Rows are points. Two turns around zero, p and q, are shown by what they do to some points. Where does a point land after both, in the order given? Backwards means that the second turn is done in reverse. Each puzzle has new turns, and all numbers are rounded.
In the rows, zero is written as 128.

Turn p:
[165 118] -> [159 105]
[ 82 154] -> [ 94 169]
[105 152] -> [115 159]
[160  88] -> [144  79]
Turn q:
[130  84] -> [139  85]
[141 158] -> [135 160]
[107 182] -> [ 97 177]
[134  87] -> [142  89]
Where do these land?
p, then q: [108 136] -> [110 139]
p, then q backwards: [87 87] -> [ 71 115]
p, then q: [183 163] -> [188 153]
q, then p: [134 126] -> [134 125]

Turn p:
[ 61  98 156] -> [ 77  76 159]
[193 158 121] -> [187 166 111]
[108 139 137] -> [117 127 150]
[154  95 128] -> [144 107  95]
[124 149  99] -> [115 161 125]
Turn q:
[210 123 123] -> [189 181 111]
[ 89 157 146] -> [ 89 118 161]
[101 111 145] -> [124  94 140]
[112 120  99] -> [110 118 101]
Where do these land?
p, then q: [147  96 161] -> [168 118 100]
q, then p: [103 129  93] -> [ 86 134 120]
q, then p: [ 97 139 146] -> [117  96 143]
p, then q: [155 129 164] -> [171 141 125]
q, then p: [110 196 124] -> [101 130 193]
p, then q: [156  80  80] -> [ 97 138  62]

Turn p:
[122 131  80 113 166 167] -> [122 157  97  69 143 136]
[103  96 116 142 117 109] -> [114 129 121 151 161 103]
[112 160 135  73 118 138] -> [100 126 131 101  76 111]
[187 143 145 148 114 101] -> [183 122 133 165 104 146]
[107 123 157 131 129  98] -> [122 118 164 145 133 107]
[109 142 137 145 112 115] -> [112 139 145 154 125 129]
[157 102 127 143 139 169] -> [143 104 103 111 151 164]
Turn q:
[109 139 119 110  96 143] -> [116 132 128 109 116 166]
[ 93 102 113 152 105 151] -> [ 83 112 131 152 127 157]
[154 132 141 139 109 139] -> [136 148 117 145 104 130]
[118 129 125 139  81 111] -> [ 91 160 127 121 116 139]
[175 133 108 115 183 109] -> [174 118  95 120 159  86]
[168 153 146 131 178 101] -> [181 143 130 130 149  81]
[115 134 127 115 169 109] -> [144 111 145 111 158 108]
[100 148 122 126 154 143] -> [143 112 150 128 155 149]
[120  82 151 125  77 146] -> [ 85 117 128 137  68 137]
Where do these land?
q, then p: [118 108 115  99 146 158] -> [129  98  97 120 154 119]
p, then q: [146 107 152 147 142 122] -> [143 111 120 152 115 103]
p, then q backwards: [103 127 140 122 148 135] -> [101 127 130 120 128 107]
p, then q: [136 125 126 225 117 139] -> [174 111 136 206 155 152]
q, then p: [145 146 126  97 151 118] -> [162 119 114 114 110 112]
p, then q backwards: [132 131 114 106 118  84] -> [164 117 156 139 138 111]
p, then q: [116 151 123 100  74 140] -> [ 74 145 131 123 133 163]

Turn p:
[ 93 144  91 137 136  93 127  99] -> [111 127  71 105 139 102 114 131]
[154 119  95  77 126 163 143 131] -> [141 120 127 174 159 148 154 167]
[157  93  98 136 111 182 127 115] -> [103 127 139 154 146 190 121 155]
[107 118 149 148 172 120 116  94] -> [129 134 115 135 120 112  70 101]
[ 84 137 180 146 129 100  86 124] -> [159 126 125  81 108 116 100  72]
[146  92 102  94  82 166 179 120] -> [104 146 124 177 162 174 183 137]
[144 162 143 143 135 126 121 102] -> [139 154 120 120  95 123 109 143]
[130 133 139 146 147  82 132 133] -> [114 117 124 120  99  89 122 114]
[144 170 139 127 129 158 155 225] -> [141 136 216 107 147  94 172 164]
[120 113 143 125 113  90  94 137] -> [139  92 119 106 107 130 135  97]
Turn q:
[145 159 124 146  79 153 116 111] -> [135 174 153  88 121 144 131 109]
[144 105  72 172 109 101 141 155] -> [101 135  78 131 136 157 114  69]
[ 71 113 152 189 111  89 120 134] -> [117 100 119 112 105  65 123  65]
[131 110 121  99 200  93 120 116] -> [139  87 103 166 180 114 138 160]
[145 149 105  87 150 129 159 119] -> [148 141 120 165 136 158 155 156]
[148 117 141 145 156 128 153 131] -> [135  89 114 121 124 149 138 132]
[165 122 159  93 115 130 145 123] -> [149 137 111 111 108 141 124 177]
[ 92 103 132 101  86 183 101 104] -> [ 71 167 171 111 113 102 131 159]
[110 174 146 121 146 147  97 160] -> [155 121 185 149 130 123  97 124]
Where do these land?
p, then q: [143 157 135 152 176 115 152 130] -> [159 139 114 129 126  88  95 100]
q, then p backwards: [126  82 120 142  93 106 100 133] -> [ 92 133 111 168 144 102 139 103]
p, then q backwards: [106 169 168 141  73 134 101 111] -> [174 162 138 155  72 129 146 108]
p, then q backwards: [115 166 169 126 101 161 201 157] -> [ 98 181  95 110  90 149 111  65]
p, then q backwards: [108 124 105 136 122 131 125 156] -> [135 113 130 144 145 139 107 106]
q, then p backwards: [114 106 132  99 126  83 112 136] -> [119 144 109 115 171 110 143 103]
q, then p: [149  97  90 121 101 125 126 150] -> [141 131 111  93 165 134 106 153]
q, then p: [105 103 135  88 198 146 128 124] -> [ 84 102 181 121 141 107 116  86]
p, then q: [123 103 114 163 154 140 174  95] -> [129 122 169 143 146  88 136  81]
q, then p: [149 137 148 169 118 147 105 121] -> [173 125 118 164 128 138 131 118]
p, then q: [168 165  92  71 146 120  83  95] -> [ 99 138  91 127 136 192  67 101]
